Every row gives one point. Two turns around zero, p and q, are shown by what they do to some points. Write where each new point lands after one turn and then the other. Backwards means that the second turn is done in reverse. Each puzzle has new turns, and all numbers are rounded.

Turn p:
14	16	-4 -> 13	17	-4
0	21	1 -> 5	18	9
10	13	-14 -> 4	18	-10
-6	-18	-8 -> -13	-13	-10
-21	-17	-12 -> -27	-10	-4
3	-16	37 -> 18	-31	19
Turn q:
-1	29	1 -> -3	25	-14
-4	4	20 -> 2	14	15
20	-25	-6 -> 19	-26	3
-14	-8	-14 -> -17	-13	-3
Where do these land?
q, then p backwards: 0	3	15 -> -2	14	5
q, then p: -9	5	8 -> 0	5	12
q, then p: 12	11	12 -> 15	13	-2
p, then q: -9	-10	-48 -> -44	-3	-24
q, then p: 6	-9	12 -> 14	-7	3

Turn p:
-31	3	6	-1 -> -17	14	18	14
-18	5	23	-37 -> -30	2	29	-22
10	-32	-10	25 -> 7	-24	-23	27
14	12	1	15 -> 24	2	-1	-1
30	-9	7	-1 -> 14	-24	-8	-14
-23	14	-21	1 -> -9	31	-6	9
19	7	-6	-2 -> 12	-1	-10	-14
Turn q:
9	2	19	10 -> 7	8	14	15
-1	-5	-7	-33 -> 1	-9	5	-33
0	-26	0	-23 -> 14	-24	7	-19
36	2	10	17 -> 29	24	5	16
-10	15	-13	25 -> -16	10	-21	18
-35	10	-9	4 -> -34	-11	-11	3
Where do these land?
q, then p: -8	-23	-4	-15 -> -16	-22	-9	-3
q, then p: 4	9	16	-20 -> -5	-4	23	-13
p, then q backwards: -12	1	-48	-3 -> 2	29	-33	24
q, then p backwards: 6	11	15	46 -> -32	-5	-14	35
q, then p backwards: -12	11	0	21 -> -19	-13	-12	5
q, then p: 11	3	5	-11 -> 2	-2	8	-14
q, then p: 11	-11	16	-18 -> 2	-21	12	-15

Turn p:
5	4	-17	5 -> 17	2	-8	-1
11	2	17	10 -> 1	0	22	4
6	-2	-13	14 -> 18	-4	-3	7
-12	5	-10	16 -> 8	7	-10	18
-6	-15	-9	2 -> 1	-14	-11	5
-5	7	31	-48 -> -45	10	9	-33
Turn q:
-25	-13	37	1 -> -1	-9	46	-1
4	-4	-20	17 -> -13	-12	-20	3
-1	1	15	0 -> 7	-1	12	5
-8	28	-20	4 -> -18	21	-16	16
9	-4	2	19 -> 1	-18	-5	11
2	-3	-3	-32 -> 11	20	0	-23
18	-5	-11	-9 -> 12	0	-18	-10
Where do these land?
p, then q backwards: 21	-5	12	-24 -> -16	-29	1	-11
p, then q: -12	-28	13	-5 -> -21	-16	14	-15
p, then q: 10	-9	-8	25 -> 14	-24	-8	5
q, then p backwards: -16	14	15	-16 -> 7	24	17	8
q, then p: -7	15	-8	13 -> 4	7	-8	20
p, then q: 3	14	-24	8 -> 11	5	-25	7

Turn p:
8	1	-25	-27	-12	-12 -> -13	17	-24	-20	6	-15
-34	5	-9	25	-18	-26 -> -25	9	11	38	20	-15
-9	6	24	-22	12	11 -> -8	-10	22	-23	-12	11
-16	20	12	22	6	11 -> 5	7	28	18	0	15
0	24	-23	-11	-7	36 -> -1	37	-8	-9	-11	30
16	-32	27	41	-24	0 -> 18	-31	-8	44	-28	-15
14	-4	-1	-25	19	-2 -> 6	-8	-6	-32	5	0
19	0	11	-19	14	-32 -> 9	-12	5	-27	10	-31
2	-19	-18	16	9	14 -> 9	-8	-21	13	9	19
Turn q:
-5	-9	-2	11	-7	20 -> -3	-7	4	8	-4	23
18	-9	-5	2	22	-7 -> 2	2	-1	23	12	-17
-13	-10	-9	-4	16	2 -> -21	-7	-1	5	11	-2
-9	21	-15	36	11	15 -> -21	25	22	18	-18	13
-13	16	-27	13	-4	-3 -> -22	24	-8	1	-14	8
40	2	12	-47	-29	8 -> 53	3	-20	-23	32	8
3	-6	17	4	9	-28 -> 5	-11	1	1	-10	-31
-12	7	39	-47	-20	17 -> 23	-22	12	-53	22	12
-8	-12	-10	32	2	-23 -> -16	-4	-9	21	-30	-13
Where do these land?
q, then p: 27	-10	-18	-10	1	-14 -> 20	13	-10	5	27	-4
p, then q backwards: 18	-19	-29	-7	28	24 -> 6	-13	-11	-30	-39	14
q, then p: -37	8	2	-10	-41	-2 -> -35	13	-24	-25	-21	13
p, then q: -15	-8	15	-26	1	-8 -> -12	-25	-7	-21	4	-2
p, then q: 14	17	0	33	1	33 -> 32	21	16	18	-8	23
p, then q: 12	-25	12	2	5	-7 -> 2	-16	-22	15	2	-3
p, then q: -5	48	-9	9	15	7 -> 20	20	41	-11	9	-7
p, then q: -7	4	-4	11	21	-22 -> -3	-8	15	14	9	-23
p, then q: -7	-15	31	-2	-31	-12 -> -3	-23	-20	-11	-36	-3

Turn p:
-8	-3	7	-7	6	-5	0	0 -> -6	-5	-8	-2	2	-1	2	-9
-5	-11	-4	-10	0	-3	11	7 -> 5	-2	-9	-3	-2	5	16	-4
15	-20	6	3	-2	-24	-15	17 -> -7	13	2	-21	-1	-29	17	0
-1	12	-10	7	2	14	-13	-27 -> 9	-12	5	13	-7	-3	-30	6
5	7	2	-9	0	3	13	9 -> 5	5	0	-3	12	13	6	-3
2	7	8	0	-2	-10	-14	6 -> -10	9	4	-11	1	-7	-7	-7
-10	11	-8	17	-5	4	-2	-12 -> -4	-4	12	15	-14	5	-12	3
6	-4	-3	6	14	-7	-1	12 -> 1	10	2	6	6	-13	10	-7
6	-3	8	-8	-4	-6	17	-3 -> 1	-11	3	-9	10	8	12	1
-2	-3	-7	-14	-7	7	10	6 -> 11	2	-9	-5	-2	14	8	1
-8	5	0	16	-1	28	-5	-16 -> -3	-5	-3	22	-5	6	-21	19
Turn q:
-14	-9	-14	-13	-7	-8	-15	-8 -> -22	11	10	-10	-8	-7	8	-6
4	-1	1	8	7	4	-2	12 -> 6	-4	0	9	-3	6	-9	-6
0	-6	14	14	-6	-5	-4	3 -> 15	-9	8	-5	-10	1	3	-2
-13	11	1	-13	-12	18	12	3 -> -9	-2	5	18	14	-2	16	15
7	-5	-4	2	15	-8	13	-13 -> -2	-6	-15	-15	10	-4	-11	-4
10	-14	-11	14	-8	1	0	-9 -> -2	-9	-17	-6	-16	-3	5	-7
15	2	13	-13	9	19	1	-8 -> 3	4	-11	-1	15	25	6	5
8	17	-6	16	15	-11	-12	7 -> 18	16	-4	6	-4	-7	-18	-13
-9	-4	8	-4	1	-3	8	0 -> -2	-8	9	-5	8	-1	0	4
-7	9	-3	-12	-13	-6	-1	13 -> -7	8	13	9	-5	-6	-1	15
Where do these land?
p, then q: 13	-9	6	-14	-7	-4	2	-2 -> -14	2	0	-3	5	10	-12	9
p, then q backwards: 6	8	-4	-3	-3	8	6	5 -> 5	7	10	-5	5	3	-5	2
q, then p backwards: 0	5	3	-17	0	-3	-8	6 -> 5	10	3	10	-10	5	0	9
p, then q backwards: -2	5	-3	15	23	-3	3	-6 -> -18	9	-8	9	4	10	4	13
p, then q: -6	0	-8	-12	-4	-7	8	-1 -> -7	-4	-12	-4	1	6	9	7
p, then q backwards: 2	7	-7	3	-10	-3	-10	-7 -> 1	-4	2	1	-1	-15	-5	10
p, then q: -5	-5	1	-15	1	11	-1	-8 -> -14	3	-9	4	-10	4	-2	-7
p, then q: -4	3	18	-5	-11	-1	5	-3 -> -15	-3	10	5	9	7	5	-5
p, then q: -5	-13	-6	48	12	0	-7	16 -> 32	-13	17	7	-4	-37	-6	5
